Rows are points. Examples show where two turns around zero, p and q, send a point. Where does a point land after both, in the order given? Backwards means that the second turn is done in reverse. Each puzzle has new turns, and all numbers are rounded.
(in the rows, 128 means zero)

Turn p:
[159 149 150] -> [169 116 134]
[117 116  98] -> [103 136 106]
[129 178 157] -> [173 153 153]
[129 116 121] -> [118 121 121]
[105  81 114] -> [ 76 114 126]
Turn q:
[102 137 117] -> [148 130 106]
[105 100 139] -> [125 165 119]
[176 154  95] -> [108  68 133]
[130 121 161] -> [131 149 155]
Where do these land?
p, then q: [ 88 124 113] -> [170 129 118]
q, then p: [ 93 126 157] -> [172 133 119]
p, then q backwards: [154 116 121] -> [127 144 103]
p, then q: [177 147 121] -> [ 82 101 126]

Turn p:
[111 143 130 145] -> [121 142 151 126]
[121  91 127 152] -> [ 86 131 113 133]
[ 90 138  87  94] -> [136 110 142  66]
[162 160 112  95] -> [185 130 113 119]
[ 98 112 128 101] -> [117  92 137 108]
[150 120 151 145] -> [123 136 118 162]
[162 132 162 164] -> [127 155 123 182]
Turn q:
[132 130 101 111] -> [134 120 111 103]
[140  76  80 156] -> [143 184  79 116]
[129 135 160 105] -> [105 100 137 143]
[ 91 155 161 138] -> [115 125 183 134]
[148 144 138 130] -> [142 110 129 144]
Where do these land?
q, then p: [152 123 180 135] -> [ 84 162 136 142]
p, then q: [151 114 104 130] -> [145 123 118  98]
p, then q: [ 97 152 158 106] -> [102 132 123 175]
p, then q: [146 142 162 138] -> [154 145 139 155]
p, then q: [134  93  86 117] -> [119 123 107  77]
q, then p: [104 170  86 133] -> [167  87 107 151]
p, then q: [111 102 119 137] -> [108 135 139 105]

Turn p:
[126 106  95 148 109 135 138 122] -> [151 116 112  99 138 117 141 110]
[113 128 114 161 136 115 137 108] -> [120 121 138 105 143 109 118 100]
[126 141 151 141 115 152 139 113] -> [112 119 115 127 111 151 118 105]
[129 108 145 101 115 107 139 143] -> [110 134 113 128 120 120 151 162]
[146 120 148  81 189 110 145 123] -> [ 99 171 169 162 128 125 168 141]
[122 158 135  86 126 117 139 112] -> [109 162 110 161 118 114 120 128]
[196 113 146 148 120 115 144 181] -> [121  65 128 154 153 149 173 160]
[109 115 132 139 122 128 104 113] -> [134 125 138 104 107 120 111 128]
[117 109 122 148 126 175 147 115] -> [139 131 120  96 123 160 140  92]
[116 118 133 138 144 135 145 169] -> [120 130 132 111 160 157 136 147]
[109 190  86 117 106 119  31 107] -> [192 134 133 160 106  85  33 133]
Turn q:
[109  90 133  86 113 101 157  90] -> [139 112 106 123 159  98 130  64]
[120 117 159 161  97 167 138 163] -> [133 129 175 107  73 131 113 121]
[147 150 110 140 140 173 161 129] -> [108 109 116 120  88 154 163 138]
[108 150 161  90 156  94 151 158] -> [ 90  82 132 126 162 128  83 126]
[127 114 127 166 119 126 124 127] -> [144 148 151 141 117 141 133 120]
[160 128 168 140 132 163 107 111] -> [168 102 143 128 102 112 143 162]
[131 133  98  88  90  86 102 160] -> [ 89 175 126 109 167  88 114 132]
[112  92 102 121 134 153 101 137] -> [137 159  97 140  97 114 108 123]
[105 145 116 158 137 104 102  87] -> [167 150 120 135 163 166 131 134]
[117 161 140 127 158 129 134 132] -> [120 101 122 126 136 156 114 148]
[172 128  95 132 130 113 132 115] -> [113 142 122 151 141 120 175 136]
Where do these land?
p, then q: [108 149 187  95 145 112 121 118] -> [138 153 153  82 125 157  86 135]
q, then p: [133 119  77 153 140 129 112 168] -> [128 119 101 123 151 145  68 116]
p, then q backwards: [121 159 132 129 151 139 116 104] -> [106 101 131 147 126 112 132 151]
p, then q: [147 108 118  94 107 119 131 112] -> [ 99 141 149 124 143 136 154 107]
p, then q: [131  96 110 172 118 124 105 138] -> [123 110 121 151 129  74 125 117]
p, then q: [100 161 159 110 155 109 165  96] -> [154 135 118  93 156 182  98 128]
q, then p: [178 108 138 118 109 133 148 132] -> [ 80 121 113 109 133 103 142 135]
q, then p: [ 80 113 106 163 153 167 104 155] -> [181  98  95 143 109 146  84 120]
q, then p backwards: [155 140 124 119  75 119 150 129] -> [121  86 124 140 157 105 154 110]

Turn p:
[135  60 124 118 116 107 161 130 120] -> [100 137  94 132 129  81 136 171 108]
[161 142 155 155 102 113 118 108 128] -> [150 119  98 133 136 118 128  82 110]
[158  92 168 121 135 134  89 106 114] -> [101 154 122 120 144  82 114  83 133]
[159 165 125 145 125 161 126 126 108] -> [150 122 152 126 117 141  99  98  96]
[ 89 128  98 124 115 130 102 128 165] -> [154 151 126 103 128 149 148 151 167]
[138 127 123 135 173 126 104 101 177] -> [113 121 141  78 118 129 169  99 147]
[ 96 190 145  66  96 165 145 137  98] -> [171 123 184 201 116 132  95 139 158]
[120 151  88 135 120  99 129 173 142] -> [147  94 114 108 143 166 118 166 137]
[104 115 111 136 141  99 161 119  96] -> [106 128 127 152 150 138 154 161  98]
[119 110 143 146 158 147 145 151 131] -> [ 86 132 123 127  98 145 120 131 124]
Turn q:
[ 90 109 143 155 106  95 149 141 116] -> [122 118 109 121 174  90 126 159 135]
[142  88 138 152 135 106 144  88 131] -> [121 161  92  91 146 132 101 126 132]
[156 126 145 151 110 136 128 110 182] -> [159 132 141 106 134 128  79  95 137]
[153 150 119 127 106 138  97 146 101] -> [143 124 149 139 108 123 141 133  79]
[117 132 110  96 150 165 115 180 104] -> [105 100 131 185  88 134 148 140 121]
[142 161 124 152 141 168 129 102 157] -> [129 117 144 109 112 129 122  64 133]
[148 149 116  93 159 107 128 160  98] -> [148 119 108 149  99 154 173 153 121]
[150 149  86 138 122 154 114 105 176] -> [145 149 164 114  88 113 115  82 144]
[ 81  91 161 117 103 105 177 102 118] -> [ 90 121 120  95 184 131 113 174 159]
[102 127 139  98 148 106 101 147  98] -> [120 136 121 170 147 146 163 154 121]
Where do these land?
p, then q: [147 111 111 150  66  71 131 139 140] -> [139 158  95 134  53 115 147 147 131]
p, then q backwards: [105 125 153 109 125 130 148 128 107] -> [104 112 120 114 135 137 104 152 131]
p, then q: [ 96 124 139 153 129 164 112  92 125] -> [132  98 158  90 134 133 150 100 122]
p, then q: [129 176 151 142 169 121 157 132 112] -> [ 71 126 116 117 153 118  92 116 113]
p, then q: [153 152 145 137 151 125 152 119  74] -> [ 85 140  97 124 164 124 135 118  92]
q, then p: [137 138 118 100 120 161  99 119 167] -> [145 147 110 144 111 122 126  73 138]
p, then q: [114 135 104  83 166 117  92 144 137] -> [138 113 124 166 149 164 103 119 170]
p, then q: [120 131 128 159 114 168 152 138 101] -> [119 115 151 128 128 109 141 120  75]
q, then p backwards: [131 105 137 102 149 142  84 153 156] -> [ 94 154 162 127 106 150 139 140  96]
q, then p: [147  83  95 146  91  82 152 115 162] -> [158  71 133 100 163 125 105 124 178]

Turn p:
[124 177 113 158 121 132 115 131 122 137 150 164] -> [124 137 141 122 104 142 106 157 131 119 142 183]
[126 118 110 110 154 145 165  87 133 141 110 117] -> [101 120 110 150 142 162 163 110 139 153 123 120]
[ 98 116 132 152 103 162 130 103 174 105 128 166] -> [117  84 187 159 134 127 120 118 144 124 107 156]
[158  99 148  63 175 132 174 165 127 143 120 113] -> [117 100  77 117 133 154 142 147 102 139 119  45]
[132 133 135 111 105 113 159 144  92 110 147  97] -> [119 151 134  84 117 121 137 129 150 126 146  88]
[106 120 135 168 123 137 108 107 118 110 116 158] -> [139 122 167 132 119 116 131 110 114 147 117 169]
[ 84 153 136 156 129 132 109 130 138 109 101 128] -> [121 121 153 129 121 112 146 105 104  94 132 166]
[152 132 145 131 150  84 134 132 131 130 160 100] -> [176 152 115 119 129 150 138 141 135 112 143 101]
[117 151 111 178  82 125 114 127 158 126 104 132] -> [115 152 161 141 141 107 121 129 140  91 101 176]
[171 117 141  65 154 166 125 118 128 126 130  99] -> [109 124  95 164 122 144 108 112 116 149 150  62]
[124  97  87  93 154 140 130 131 143 105 126 123] -> [122  91  89 141 109 128 131  98 150 132 109 110]
[190 103 129  99 145 123 150 144 100 116 115 114] -> [127 153  98 115 114 142 118 125 116 155 101  66]
[110 123 145 170 111 100  87 172  91 202 169 109] -> [174 158 112 108 144  63 139 200 119 132 169 157]
[100 152 127 138  86 102  92 100 138 132 115 173] -> [131 125 155 112 163 124  91 109 130 119 133 193]
Turn q:
[127  86 106  92 117 104 109 111 137 131 105  82] -> [149 120 130 125 123 119  97  53 133 145 123 120]
[162 139 140  83 167 101 140  96  93 150 128  94] -> [ 94 124 187 138  97 147 132  86 148 142 159 110]
[159 118 121 130 162 105 104 106 121 136 172 159] -> [108 183 157  98 115 147 121 140 120 159 130 127]
[119 133 147 165 124  93 136 149  90 138 140 157] -> [ 97 118 123 136 152 145 145 168 131 172 111 125]
[148 158  78 157  95 102 132  93 168 135 164 139] -> [103 194  93 106 146  81 155 118 120 132 145 112]
[153 122 118 155 100 150 172 135 165 131  99 131] -> [137 151  97 171 146 110 129 132 144  85 113 105]
[103 149 154  86 154 118 119 109 142 150  89 104] -> [139  87 178 146 117 104 120 104 101 126 154 117]
[ 99 105 116  81 125 159 150 173  91 131 146 145] -> [119  83 139  84 151 156 102 138 164  97 108 143]
[121  86 132 128 122 164 160 129 114 135 155 156] -> [126 135 129 106 153 174 129 139 133  93  93 119]
[121 121 134 121  91  93 131 137 151  83  95 122] -> [154 118 117 151 134  82 141 106 143 145  92 151]
[127 131 133 122  98 150  91 153 162 126 147 108] -> [137 133  99 126 137 119 106 116 105 111 143 179]
[111 172 144 163 121 155 146  90 127 108  86 150] -> [136 109 115 150  97 103 181 162 102 104 117  97]
[ 93 149 134 160 172 143 116 128 144 104 127 140] -> [174 123 133 118 119 126 148 177 108 135 150 125]
[122 149 156 150 113 160 129 161 124 120 108  75] -> [142  88  91 173 123 142 136 129 130 111 158 154]
[156 100 106 128 158 122  84 150  91 142 158 157] -> [106 153 132  92 109 166  78 152 138 165 123 135]
Where do these land?
q, then p: [ 85 136 149 137 130 109 138 159 115 131 117 114] -> [156 110 112 141 129 122 150 154 122 156 104 115]
q, then p backwards: [134  83  91  87 111 101 124 152 169 137 167 113] -> [131 130 116 111  69  74  93  89 116 120 108 135]
q, then p backwards: [121 149 101 125 180 162  94  98 107 120 125 153] -> [137 151 152 132 142 129 145 178  87 100 167 138]
p, then q: [164 113 146 155 135 134 126  96  99 108 179 132] -> [ 80 149 113 170 136 135 118 122  97 103 151 149]
q, then p: [114 132 145 155  98  97 166 162 131 183 102 135] -> [170 122 102 144 106 110 198 129 107 122 116 150]
p, then q: [111  95 162  95  92 172 159 164 128 129 160 115] -> [159 109 138 147 183 154 116  83 133 163 149 159]
q, then p: [135 170  92 159 148 101 161 127 107 108 115 156] -> [126 125 110 116 153 121 154 164 151  67 120 104]
q, then p: [148 146 139 133 179 136 125  91 161 125 135 106] -> [131 163 170 117 113 146 113 157 142 125 163 109]
p, then q: [157 143  86 103 121 121  93 115 150 127 157  98] -> [148 175  89 108 115  93 132 132 111 135 154 137]
q, then p backwards: [111 148 107 155  98 104 115  91  98 131 109 157] -> [131  90 121 111 144 153 153 166  92 134  99 119]
p, then q backwards: [115  93 128 122 130 171 140 163  94 121  97 111] -> [120 166 117 132 100  96 117  85 110 134 101 153]
q, then p: [ 93 143 134 107 104 154  93 167 170 130  98 119] -> [186 132 110 102 109 118  93 107 128 162  97 139]
p, then q: [115 107 132 122 115 165 109  88 137 103 117 124] -> [133 143 132 141 139 146 153 120  80 150 123 103]
p, then q: [141 147 161 101 113  99 151 116 107 132 143 132] -> [124 119 153 112 115 146 117 118 124 102 166 158]
q, then p: [175 114 148 165 166  96 127 132 146 134  97 155] -> [128 178 141 138 128 108 137 173  92  89 136 152]

Turn p:
[160 101 102 109 152  84 111  93 143 142 161 135 112 147] -> [158 115 147 119  95 146 130 153 181 124 148 114 121 171]
[107  85  95 153 100  87 138 150 103 125  87 109 156 144] -> [114 147 190 123 154 150 110 106 113 153 105 106 174 150]
[109 164 116 138 114 145 161 102 131 150 155  91  86 110] -> [117 129  92 166 146 140 148 122 135 100  87 118  83 147]
[ 99 151 109 149 133 151 126  90 117 126 141 104 170 142] -> [104 148 143 140 149 106 195 133 130 131 124 114 121 129]
[112 169 136 118 128 163 170 124 124 154 145 165 124 166] -> [119 105 125 163 115 126 163  95 151 117 115 172 109  89]
[105  94 154  97 179 126 109 101 124 161 122 132  89 134] -> [ 96 130 136  91  96 171 116 156 155  93 145 134  96 118]
[171 112 129 148 138 166 122 114 150 117 121 143 112 135] -> [153 115 126 128 129 109 122 111 125  91 175 113 119 121]
[165 125 113 124 102 162 112 119 125 124 115 172 118  81] -> [171  80 108  94 131 119 129 109  93 124 135 107 113 115]
[141 121 168 109 176  97 173 164 141  91 159 151 146 122] -> [138 146 121 127  74  77  90 147 154 116 107 167 165 116]
[143 138 128 122 147 107 120 165 138 117  82 117 143 115] -> [108 138 105 102 131 120 100 112 119 147 144 136 169 145]
[ 92 126  93  88  88 128 144 121 117  97 149  89  99 134] -> [127 127 153 146 154 133 127 145 105 133  87 160  83 180]
[140 124 169 107 138  99 129 170  92 136 156 103 162 142] -> [125 175 133 125 117 112  94 141 163 182 114 142 129 104]
[113 131 142 160  98 150 109 146 168 161  97 126 149 111] -> [135 153 100 136 142 165 146 107  83 128 147 114 155 101]
[125 170 106 181  98 164 103 169 143 113 123 147 118  92] -> [153  99  79 141 195 120 138 124  90 122 128 123 159 105]
[138 108 160 116 130  90  93  89 104 107 105 137 135 147] -> [100 112 164 117  91 126 111 158 123 159 161 100 123 130]
Turn q:
[113 176 117 151 109  76 137 179  98 137  89 108  92 140] -> [142  84 119  70 116  93 138  83 148 137  86 166 124 152]
[122  94 121  93 123 144 135 125 109 159 139 133 140 110] -> [ 96 134 146 148 115 156 133 137 117 116 116 140 136  92]
[133 130 160 114 163 129 121 133 137 152 126 143 127 158] -> [108 103 122 135 140 120 116 131  86 151 134 114 109 124]
[149  99 155 126 102 133 134 110 170 152 134 119 155 121] -> [131 128 126 156 116 157 112 155 130 149 175 154 122 115]
[122 163 180 172  98 128 145 181  77 124 149 170 113 178] -> [114  92 124 130 186  46 141  89 157 175 118 141 143 103]
[116 108 139 120 143 125  98 105 153 126 145 137 127  74] -> [133 154 150 175 114 160 123 144 123 136 115 117 120 159]
[141 170 138 147 120  75 128 157  69 103 114  87 136 142] -> [114 135 120  68 155 102 113  68 157 127 114 164 109 152]
[146 167 113 116 110 105 143 119  98  92 100 118  69 139] -> [139 100 102 114 120  97 140  78 153  71 120 127 113 151]
[119 120 106 120 127 139 100  75 154 160 159 140 164 128] -> [138 164 114 147 111 172 129 157 126 151 129  97 103  91]
[130 127  98 103 154 138 156 125 169 113 161 121 137 108] -> [125 151 122 134  95 128  87 167 124 106 128 103 152 133]
[132  90 120 121 142 134 123 119 141 111 117 160 157 133] -> [135 143 129 140 159 139 134 172 104 112 131 130 124 121]
[ 95  88 122  92 127 157 110 108 166 107 145 113 128 131] -> [101 146 141 144 101 143 156 183 129 116 152  99 122 140]
[142 158 166 151 110 184  91 170 108 155 121 143 160 148] -> [141 134 177 120 150  89 145  97 104 182 158 134 123  82]
[152  88 103 123 127 147 100 130 163 137 150 152 133 119] -> [142 165 116 164 110 134 145 161  93 132 137 134 142 117]
[115 147 123 190 123 106 130 142  91 141  95  88 122 146] -> [142 107 120  64 149 141 147  83 149 155 121 145 143 143]
[138 122  93 122 169 116 183  89 122  85 121  95  66  96] -> [125 112  98 127 112 156 106 109 143  48 118  94 170 182]
[110 130 122 116 128 139 145 107 151 121 110 148 149 105] -> [151 120 151 137 128 145 112 162 137 110 123 116 120 120]
Where do these land?
p, then q: [172 139 137 122 143 149 130 157 118 105 160 197 144 107] -> [143 163 105 167 118 150 105 140 110 102 110 196 116 135]
q, then p: [ 81 153 120 138 119 113 126  54  89 103 127 123 171 152] -> [112 150  70 116 132 131 121 128 119  66 153 167 102 177]
p, then q backwards: [144 127 139 122 126 136 118 140 175 137 164 183 166 151] -> [153 120  99 156  66 162 127 139 160 150 115 135 120 117]
q, then p backwards: [ 89  91 115 150 154 149 135 132 122 138 110 101  91 104] -> [ 95 120  84 141 126  83 126 106 147 141 100 152 141 124]
p, then q backwards: [113 117 154 134 139 106 122 114 144 129 125  77  71  96] -> [128 111 117  88 174  93 139  86 152 103 149 120 139 125]
q, then p: [136 120 108 167 108 113 145 134 150 116 111 104  91 124] -> [172 128 163 138 111 113 147 101 135 139 145 143 137 144]
p, then q backwards: [141 111 107 150 153 108  94 159 124 128 128  84 111 119] -> [124 124 133 162 156 117 151 109 133  81 144 114 163 130]
p, then q: [100 114 131 122  71 133 106 134 123 138 128 100  96 121] -> [122 115 149 121 137 122 156  79  93 130 129 100 156 125]
p, then q: [151 162 135  95 145 144 163 175 132 122 177 175 158 161] -> [195 125  96 186 137 138  98 156 122 131 102 169 114 116]
p, then q backwards: [157 136 124  88 118 149 148 166 166 126 148 150 174  96] -> [174 151  80 167 103 108 104 167 141 145 119 133 116 130]
p, then q backwards: [123 118 105 104 135 116 118  58 100 107 100 122 126 173] -> [ 80 128 184  93 128 148 104 140 133 113 104  88 112 128]
q, then p: [132 182 121 105 132 136 124 145 143 147 125 181 147 126] -> [122 114 102 108 129 146  75 135 123 153 131  79 129 138]
p, then q: [137 123 155 154 134 155 117 134 127 126  95  86 112 128] -> [114 158 130 113 117 128 133 106 143 137 103  83 124 154]
p, then q: [124 132 119 132 109 117 141  58  86 168 128 118 145 144] -> [113  63 133 123 100 158 130 123 161 135 168 122 149 144]
q, then p: [121  96 151 137 136  97 135 159 119 130  94 120 118 116] -> [121 114 173 115 108 133 129 120 136 117 143 151 139  92]

Turn p:
[125 137 156 114 141 138 111 128 155 145 163 157 143 120] -> [119 139 131 115 104 127 158 125 142 110 113 163 106 154]
[129 143 104 134 114 144 157  55  86 183 132 153 120 120] -> [146 162 151 115 127 166 135 110  60 118 143 143 187 147]
[124 125 130  96 185 147 138 120 121  87 181  85 126 101] -> [113  92  74 118 106 121 171 108 143 149 188 130 121 146]
[ 97 132 108 131 152 158 131 117 108 166 129 140 142 115] -> [120 142 142 109 112 144 135 116  87  97 160 132 118 123]
[ 69 142 111 122 132  97  67 108  91 121 105 124  92 128] -> [196 148 112 142 136  98 125 126  88 136 149 148 101  78]
[107  94 128 163 120 139 154 149 134 121 133 129 145 104] -> [101 114 150  93 108 140 131 149 138 135 130 107 130  98]
[169 148 140 153 145 122 111 100 136 145 109 172  84 141] -> [158 154 124  99 161 142  87 117 122 133 101 164 128 165]
[150  96 137 125 113  98 164 157 151 131 142 150 158 145] -> [ 77 124 159 145 105 122 111 152 156 145 103 134 142 140]
[171 101 109 109  82 113 130 103 140 121 114 139 118 100] -> [110 126 137 141 164 138 142 108 119 169  84 138 162 115]
[143 162 180 107 122  89 152  90 146 147 138 113 100 111] -> [158 158 100 127  96 112 143 108 126 159  90 117 154 178]
[113 118 119 149 102 150 128 151  89 166 128  92 128 164] -> [139 162 151 154 130 155 117 140 142 100 167  91 138 104]
[123  85 166 103 127 139 157 136 120  94 110 126 142 113] -> [102  99 110 141 108 159 142 158 122 164 114 106 109 125]
[134 154 152 141 106 121 108 147 150  53 114 109 134 175] -> [163  81 106 150 157  98 119 176 174 116 105 113 121 133]
[133 157 115 163 176 105  63 142 120 121  96 104 139 118] -> [171 112 149 112 160  85 105  97 130 128 154 117  68 129]
[119 123  99 101 117 140 143 147 194 130 138 131 142 162] -> [ 67 137 112 140 139  93 134 148 144  87 111 135 140 125]
[145 132  93 135 114 146 137 197 105 118 115 126 135 131] -> [108  94 142 150 133 148  88 107 155 101 136 112 127  91]
Turn q:
[151 143 163  94 103 127  79 157 152 140 155 158 156 172] -> [142 116 138 160 171 132 158 134 133 153 116 152  75  67]
[153 161 136 149 108 110 131 174 160 123 142 172 158 153] -> [102 152 119 145 168 120 161 157 114 115  95 127 114  74]
[105 158 153 129 144 105 100 167  99 146 143 159 128 138] -> [118 128 121 102 128  96 145 119 119 114 108 164  73 108]
[110 157 140 147 126 109  94  94 131 143 127 160 117  96] -> [ 70  98 140 130 128 129 134 115 136 108 128 135  95 150]
[ 89 117 132 142 143  98  99 135 133 177 109 160 166  99] -> [109  92 105 170 101  93 128 129 114  83 120 147  91 136]
[122 109  85 159 142 138 147  87 106 163 120  99 109 155] -> [145 124 134 119  75 123 145 111 178 112 126 110 172 149]
[ 84 119 124 143 124 149 171 109 139 158 135  94 104 119] -> [126 131  91 116  71 155 110 112 146 130 130  93 137 139]
[115 127  87 128 136 158 119 127 131 108 101  87 103 104] -> [147 133 159 112 112 149  92 108 116  99 154 103 151 140]
[146  86  98 119 144 149 150 121 131 102 148 129  98  97] -> [138 166 138 142 125 147 121  99 104 147 132 124 163 172]
[174 168 145  88 115 133 123 146 112 110 154 132 176 120] -> [124 120 142 126 167 146 114 157 110 156 109 187 136  88]
[170 119 130 107 101  87 128 149 138  86 149  99 126 123] -> [155 151 115 126 201 154 116 146 132 131 125 141 136 141]
[121 115 125 129 183 143 161  89 135 140  85  91  89 120] -> [135 136 150 117  77 108  81 130 154 143 133  84 145 173]
[131 144 129  85  94 105 138 144 135  84 143 163 160 173] -> [140 147 125 129 162 148 175 188 109 147 147 152 110 100]
[105  96 148 173 153 163 129  96 113 114 119  97 137 147] -> [123 123 113 121 103  89 117  99 156 143 179 109 163 121]
[143 100 126 129 104 146 150 124 106 125  90 120  95 105] -> [146 103 129 107 131 131 124 116 102 140 120  91 160 162]
Where do these land?
p, then q: [104  79 118 100 128 124 102 106 153 100 149 159 115 156] -> [108 159 120 126 101 112 151 132  77  97  88 134 105 134]
p, then q: [110 116  98 112 121 141 130 149 154 143  96 167 150 157] -> [114 132 126  89 135  98 124 116  91 103 165 128 101 139]
q, then p: [157 120  89 151 124  79 163 102  89 129 173 156 129 145] -> [ 85  97 134 136 107 108  87 164  97  78 101 124 146 154]
q, then p: [118 125  72 103 156 155  82 121 130 118 152  89 107 136] -> [158 115 118 111 145 156 173 137 155 121  92 155 142 180]
p, then q backwards: [ 87 135 113 131 104  92 169 165 105 156 140 122 128 156] -> [115 132  97 144 178 167 149 125 160 136 106 107 165 133]
p, then q: [113 136 135  92 141 146 103 142 102 172 124 149 103 117] -> [ 85 119 166  92 128 153 152 109 122 136 132 119 147 135]
q, then p: [145 112 161 104  94 165 157 125 171 178  91 170 123 103] -> [137 173 158 124 149 164 110 131 120 145 162  54 119  88]
p, then q: [159 100 142 107 149 123 161 159 127 105 159 119  96 103] -> [133 111 124 175  83 170 147 114 137 106 133 107 121 119]
p, then q: [111 143 145 142  77  99 107  88 132 130 104 139 155 126] -> [134 108 119 104 156  77 106 160 119 142  91 121 144 130]
p, then q: [149 140 135 112 127 164  80 121 115 130 120  98 146 136] -> [114 177 137 115 120 113 119 117 154 155 128 107 157 139]
q, then p: [122 164  97  91 112 126 119 142 116 100 108 172  85 113] -> [150 122  79 164  96 186 115 143 128 128 138 118 118 144]
p, then q: [159 140 145 170 163 116 119 123 152 152 143  87 146 168] -> [144 171 130 130 150 131 124 150 188 142 130 128  84  99]
p, then q: [121 109 144 170 137 140 156 100 135 107 119 137  94 140] -> [175 129 153 141 118 135 116 129 104 122 109 157 115  98]
q, then p: [126 139 161 162 128 149 116 175 136 129 123  90 154  74] -> [157 110 140 123 160 107 158 105  94 157 158 156  92  94]
p, then q: [144 164 142 136 168  94 136 122 144 132 110  96 172 106] -> [170 117 107 114 144 124 144 144 194 142 136 120 116 153]
p, then q: [108 165 150 130 148 115 145 123 134  99 167 116 158 122] -> [163 139  91 145 159 148 164 153 135 135 124 119 140 136]
p, then q: [143  86 128 163  99 148 132 112  81  97  99 110 116 118] -> [148 121 128 151 101 114  73  82 119 149 100 143 148 108]
